Each row is a point. A path goes straight from each point to the next, and from the last back to the first. The post is the endless flat space through its rows: a point in 2 columns, a line in 3, a plane in 4, and so on, so that a path can go around it. Count how often the path circles the post. Going back the other way cancels.
(in the rows, 128 means zero)

Post:
0: 153 108
Path:
0: 149  30
1: 160  65
2: 129  62
3: 122 121
4: 141 162
5: 203 159
6: 171  92
7: 157  54
8:  80  86
9: 112 145
10: 158 133
11: 194 111
12: 205  38
13: 143  56
14: 102  99
15: 138 186
16: 189 145
17: 173 120
18: 148 160
19:  74 118
20: 105  90
21: 105 171
22: 158 140
23: 173 173
24: 131 153
25: 114 110
Times around: 2

Post:
0:  81 144 149 158  74  14 121  94
1: 198 129  63 213 121 147 121 148
2: 173 122 125  55 226 160 193  28
3: 122 104 135 151  76 129 106 178
4: 133 138 124  89 169 163  56 149
5: 129 145  85  89 137 138 123 151
6: 156 140  91 182  74 133 143  46
Path (10 x 8):
0: 155 121 119  98 104  94  82 171
1: 175 159  77 135 143 138  90 132
2: 105 167 105 138 103  25  87  42
3:  99 111 114 146 110 120  54  99
4: 118 135 148 194 131 124  86  67
5: 160 175 135 182 155 132 124  11
6: 120 128 148 152  75 116 175 114
7: 149 159  69 163 160 178 174 165
8:  90  87 107 156  96 152  97  59
9: 148 109  63  41 192  95 140  79
Times around: 0

Post:
0: 164 167 152 161 113 183 131 116 131 176  55  53 138 176
1: 159 169 203  82 133 156 205  98 109 102 106 135 106 180
2:  79 134 114  60 210 127  85 165  65 152 161  69 122 137
3: 174  91  94 186 167 110  99  82 157 132 149 155 193 165
4:  66 113 147 148  83 184 121 103  88 145 105 124  71 155
5: 195  82 195 156  35 181 118  96 196  74 181 107 186  88
6: 133 130 191 103  98 113  84  94 165  86 210 183  45 126
7: 115 109 188 199 133 127 174 163 122 188 145  94 149  56
8:  71 117  62 111  55 112  73 148 155 179 190 170  97 141
9: 203 142 105 110 116 144 128  27 154 203  87 104 206 124
10: 126 105 133  90  98 152 125 102 167  45 213  29  81  95
11: 128 138  79 148  82 144 113 127  78 141  14  62 134 151
12:  84 122  63 160 186 183 102 200 123 116  88 139 113  99
Path (19 x 14):
0: 204 132  70 134  56 129 189 130 208 112 175 143 117 114
1: 128 155 135 178 111  92  67 236 120 135 231  71 147 171
2:  98 152 153 177 162 161 117  66 113 146  78 126 102  94
3: 155 119 166  81  90  76  93  68 143 103 136 136 182  88
4: 124  69 126 162 169 167 110 133 174 157 130 120 204 138
5: 100 128 144 115 149 202 108 165 140   7 103 122 158 134
6:  63 143 107 109 106 146  87 166  93 103 185  72 141 100
7: 157 127 169 183  96 184  89 101 114 159 109  82 136  89
8: 169 122 125 141  68 126  65 156 131 113 176  89 126 172
9: 144 196 146  91 144 153 189 172  78 103  91 125 137 133
10:  64 181 115  74  93 168 118  99 155 157 161  79 135 107
11: 166 141 162 113 157 149 129  75 187 123 136 122 130 113
12: 109 219 184 137 131 159 114 159 211 155 145 134 100 178
13: 103 137 142 154  59 119  97 146 102 130 142  88 118 158
14: 158 133 116 117  83 204  86 108 138  92 122  78 106 119
15: 174 119  89 151  94 150 123 145 154 142  82 127 151  48
16: 132 116 182 145 127 143 150 157 153  63 104 145  56  84
17:  80 139 115 121 174 166 110 139 174 150  85  96  46 126
18:  90  26 134 115  70 228 110 129 124 150 174  81 173 138
Times around: 0

Post, 17 rows:
0:  97 117 143 142  87 126 141  93 121 174 136 171 174 138 108 135  87 175
1: 175 138  99  88 181 154 130 114 126 135 182 125 100 147 137 143 150  98
2: 117 153 142 143 182 170  81 107 133 179  80 106 105  37 107 109 132 167
3: 121  72 147  93  85 148 157 125 130 133 103 124 183 136 103 123 139 141
4: 144 142 127  68 149  89 132 159 156 123 153 161  94 142 144 133 142 146
5:  91 142 153 117 132 176  24 139 142 154 138  76 109  60 116 150 106 171
6: 166 113 151 128 144  80 132 111 170 135 156 122  90 130 154 152 151  82
7:  79 107 146  91  67 157 133  74 108 150  89 104 104 147  84 108 147 153
8: 133 154 127 138 132 187  59 142 184 156 108 124  69  25  64 145 137 135
9: 183 139  85 106 154  93  67 115 123 117 125 157 112 139 154 138 160  95
10: 138 128 122 101 145 103 124 145 128 154 143 139  98 156 119  75 126  46
11: 129  83 144 149  84 154 118 148 116 187 120 144 111 127 162 126 142 166
12:  96  92 177 147 144 183 106  92 108 136  72 166 136 149  69 130 112 166
13: 160 124 111 137 157  67 110 170  69 138 151 118  92 116 123 160 140 123
14: 171 126 132  47 194  93  91 112 113 157 187 151 106 124 106 130 180  85
15: 134 145 111  96 201 103 105 123 100  92 195 166  74  97 153 128 177  54
16: 145 197 178 161 143 194  53 115 176 141 132 115  99  60  50  68 165 147
Path (31 x 18):
0: 156 127 122  81 184 151  87 110 132 111 152 103  75  80  93 186 121 144
1: 131  94 114 113  69 171 140  94 178 144 142 112  98  99 132  79 135  66
2: 143  64 122 129 190 138 127 104 113 193  65 120 132 151  98  95 162 172
3: 112 151 103  94 162  96  90  94  82 138 162 125 100 143  89 118 175 113
4:  87 110 165 128 167  99 106  53 125 154  18 106  48 112 112 168 132 115
5: 159 155 172 165 112  94 101 113 206 163 134 107 167 118 122 157  65 142
6: 155 105 121 115 120  93  75 107 118 186 128 144 137  51 140 147  98 134
7: 153  76  66 108 181  78 125 133  95 166 134 115  78 155 181 173  68 165
8:  91 160 131 107 155  95  88 106 142 146 126 158 115 101  49  71 140 118
9: 131 166  90  49 150 101  93 133 147 178 153 127 106  99 145 124 168 120
10: 150 165 131 129 191 132  73 107  68 153 189 107  83 107 106 130 163  53
11: 110 166 192 132 167 105  39 145  66 124 135 106 130  86 155 149 103 157
12: 131 105 113  93 127 165 143 108 117 171  93 149  93 109 211 157 131 187
13: 173 120  49 156 156 121  88 159  41 224 157 123  79 106 191 114  97 143
14: 119 104 136 138 198  76 136 104  49 120 140 147 131 133 101  78 144 107
15: 122 158 144 179 135  88 115 134 151 170 131 148 120  94  95  79 144 114
16: 145 133 152 144 124 136  76 141 163 135  72 141 106 134 121 115 201  81
17: 127 182 184 135 124 111 145 174 144 200 120 145 110  25 148  62 167 123
18: 152 209 164 104  67  61  93 161  60 141 222 137  93 142  48  22 153  66
19: 140  76 106   7 130 161 117 140 134  84 147  43 102  71 119 183 151 176
20: 125 106 113 160  91  67  86 136 114 159 100 180 121 122 137 105 141 157
21: 109 113 170 150 138 144  76 144 115 183 230 138  79 125 133 136 143 164
22: 106 173 112  64 208 151  45  93 105 189 177  89  19 139 121 110 143  89
23: 172 234 123 114 116 106  99 183 163 179  99 126  91  87  68  36 161 152
24: 186 114 175 131 132 135 145 173 117 103 123 157  31 143 116 157 158  71
25: 130 119 162 165 125 121  62 133  69 134 130 123 110 110 160 118  95 167
26: 141  55 117 140 137 150 143 131 131 205 152 198 114 144 138  71 138 123
27: 164 115 138 111 179 136 122  61  98 134 166  87  94 157 101 128 218 111
28: 117 143 131  77 173 113  28 147  80 199 154 117 148  90 125 103 145 130
29:  99 200 133 128 116 160  56  50  90 144 187  86 152 115 146 120 113  96
30: 168 161 170 161 106 133  61 190  99 171 172 175 108 120 136  98  93 141
Times around: 5

Post:
0: 129 110 145 122 160 136 169 155 160 123 140 117 134 146 141 137 125 117
1:  85 142 130 134 168 139 174 225 129  81 108 177  94 146 120  94 109 124
2: 122 145 136  77  64 166 111 160 167 146 146 111 122 128 145 109 169 149
3: 126 133 104 101 104 139  82 107 117 136 122 152  88 138 135 162 150 110
4: 108 108 118 122 118 118 139 112 119 142 144 108  91 152 143 108 124 140
5:  75 130 156 129 135 146 139 133 137  99 143 113 118 154 127 102 134 147
6:  83 120 137 102 128 124 133 129 133 132 115 139 150 124 102 129 140 124
7: 171 150 142 126  50 190  82 100 160 179 140 231 158 101 114 109  92 147
8: 114 104 124 104  94 105  80 150 126 125 146 127 165 143 166 139 130 129
9: 105 116 148 149 101 113 146 136 147 125  98  99 144 149 124 130 135 153
10: 107 110 160 136 117 130  75 151  74 179 106 161 143 132 154 164 118 143
11: 101 122 123 141 145 106 121 110 161 165 111 132 157 139 171 140 130 110
12: 147  90 182 157  80  44 249 121  83  60 155 127  58 117 170 122 128  74
13: 124 121 149 114 143 156 110 141 147 119 108  92 109  88 155 132 106 141
14: 146 142 169 123 136 124 114 147 117 132  98 114 144 107 131  86 156 133
15:  99 169 148 125 138 142 141 148  85 115 136 130 106 142 127 137  99 125
16: 129 137 168  89  92 141 139 120 154 130 107 132 121 142 142 110 120 145
Path, 30 rows:
0: 135 137 147 137 138 131 207 140 158 162 128 104 102 145 162 140 136 141
1: 118 103 154 154  77 129  92 105 138 109 134 130 135  99  96  73 143 168
2: 129  81 132 118 107 131  96 183 146 184 146  96  98 147 144 101 155 143
3:  86 157 115 131 101 171  93  79 112 104 127 217 109 124  79 187 124  79
4: 120  87 109 105  68 131 139 105 129 142  98 191 117 116 149 193 121  73
5: 139 145 149  72  80 132 147 145 124 116 114 183 127 108 173  91 152 115
6: 100  80 126 149 117 104 177 133 111 132 155 137 118 152 134 119  88 173
7: 149  99 181 122 151  96 162 175 153 110 153  97 189 143 139  90 144 132
8: 136 124 135 168  56 140 117 136 138 120 144 123  88 159 103 149 135 142
9: 102 143 151 116 143 128 106  88 123 141 163 117 173 107 162  91  84  85
10:  36 167 103  97 131 180 148 165  89 138 100 108  89 153 150 125  84 167
11:  71  65 114 100 102 146  96 138 126 152 124 146 118 125 113 151 155 185
12: 112 112 134 127 145 116 118 113 123 144 118 153 111 125  94 135 108 150
13: 111 138 202 116 148 121 131 146  98 134 219 140 180 120 185  75 121 118
14: 128 137 165  74  62  73 142 119 133  95  95 171 110 105 127 151 118 115
15: 110  92 190 153 144 101  81 119 141 187  96 108 179 118 162  90 114 131
16:  88 125 160 114 170 146 135 147 153 107 114 104 153  95 154 146 110  83
17: 148 129 126 112 116 137 131 165 153  88  97 199 155 137 151 102 123 121
18: 144  89 155  48 140 180 148  97 234  96 208  89 131 102 195 142 157 115
19: 124 121 142 151 116 148 121 167 122 115 141 116 140 103 101 130 121 158
20:  80 117 130 170 122  83 107 178 112 151 122  79 127 130 151  89 139 135
21: 139 152 176  80  81 155 112 139 185 108 126  76 104 173 221  61 136 127
22: 127 107 201 108 148 178 115 129 179 125  97 122 167 142 197 116 146 136
23: 104 120 150 118  70 112 192 169  85  96  85 187 113  94 134 192 115 127
24:  98  76 131  98  49  92 136 111 193 103 168 113 132 101 176 135  96 146
25: 127 132 123 135 139 119 112 135 146 172  84 144 173 152  85 102 107 199
26: 111 138 153 169 117  71 122 112 117 144 112 204 105 157 143  95  92 132
27:  74  77 131 113 151  99 173 145 185  86  94 122  95 125 136 170  83  73
28: 145 123 210  51 138 154 171 162 130 112 105 107 150 119 160 143 103 106
29: 142 127 108 134  82 183 125 133 113 121 154 119 110 170 114 138  90 184
Times around: 5

Post, 17 rows:
0: 188 197 121 152 186 184 151  99  94  71 157 157 117 173 146 124  91 194
1: 186 143 167  81 141 150 101 100 134  93 181 123  45 104 136  71 122 133
2: 138 109  42 101 122 147 121  73 119 138  91  98 142 152 157  43 147  84
3: 207 128 103 102 205 156 117 144 143 149 198 120 124 162 181  84 123 133
4: 138 102 154 100 104 115 134 175  85  80 110 124 129 106 141 150 182 112
5: 156 125 133 213 119 157 154  70 227  57 128 111 125 177 124 107 119 198
6: 152 165 159 126 139 134 202 111 206 105 102 113 151 171 145 123 126 120
7: 127 103 176 107  69 139 165 195 171 128 128 139 118 201 104 135 139 117
8: 132 142 151 152  98 117  53 165  71 121 125  85 177 160 169 135 136 139
9: 146 106 103  56 160 116 151 154  83 140 112  96 158 152 223 120 102 133
10: 116 122 107 168 180 138 112 127 119  92  94 184 180 155 113  79  64 155
11: 143 142 184 193 194 160 159 131  93 121 137 119 131 161  32  97 116 180
12: 131 119 196 152 101 197 166 128 170  69  98 142 125 188 142 109 159 166
13: 157 107 124 117 156 167  81  86  90 104 119 110 153 182 177 148  95 142
14:  92  89 141 133 127 127 164 175 151 129  72 102  84 141 132 122 106  56
15:  34 135 131  60 128 140 147 160 207  74 144 172  69 154 189 152 103 112
16:  67  94 179 159  99 100 192 166 157 146 122 168 127 118 131 156 118  85
Path:
0: 133 178 115  93 134 148 174 194 174 107 131 175 203 188 214  82 158 101
1: 166 123 193  73 120 165 139 143 190  76 141 108  87 113 162 105 174 117
2: 104 123 151 155 181 201 140 174 220 120  83 169 140 230  34 129 148 165
3: 131  20  93  85 135 115 179 231 223 177 163  65  79 160 171 146 165  81
4: 172 146 104  68 156 151 120 141 173 128 190 127 154 111 143 116 136 118
5: 111 101 170  50 175 105 139 161  96 161 198 109 139 139 144  89  94 157
6: 151 154  26  55 151 126 150  99  45  77 151 124 155 165 141 127 149 142
7: 183  83 105 133 155 104 158 117 205 165 145  90 140 162 130 120  66  72
8: 138  37 142 167 154 109  98 111 188 149 155  60  95 116 106 157  82 141
9: 206 169 188 157 200 128 156  59  94 191 182 127 168 160 152 167  65 157
10: 146  81 195 143 141 168  95 168 131 130 116  88  83 229  55  88 175 174
11: 155 100  65  85 164 165 127 134 145  80  74  85 133 152 196 224 239 114
12: 166  89 128 133 134 210 152 156  82  97  61 153 160 178 121  80  71 139
13:  95  63 123 175 196 239 184 219  48  34  41 119 132 216 199  63  77 171
14: 190  45 159 133 136 166 146 170 114  79 108 140 107 168 205  75 133 140
15: 110 119 205 136 130 174 184 129 104 141 139 180 107 209  73  78 104 178
16:  90 118 176 146  99 154 146 206  98 138 146 170 181 202 134  32 158 101
17:  74 117 168 195  52 137 133  62 146 128 142  47 103 118 135 107  79 169
18: 124 205 154  79 140 202 145 117 161 105 147 139 184 201  69  93 125 189
19: 182 116 167 126 242 229 183  56  81 104 180  65  70 162 196 106  92 161
20: 119 135  95  71 149  87 116  97  94 110 139 116 145 152 132  85 111 122
21: 224 160 109 111 184  66 145 138 159 106 168  57  36  90 168 180 161  83
22:  93  88 181 115 111 160  16  93 154 205 188 116 136 189 105 163  90 160
23: 161 161  94  40  67 180 177 128 164  85 110 144 180 160 221  59 153 111
Times around: 1
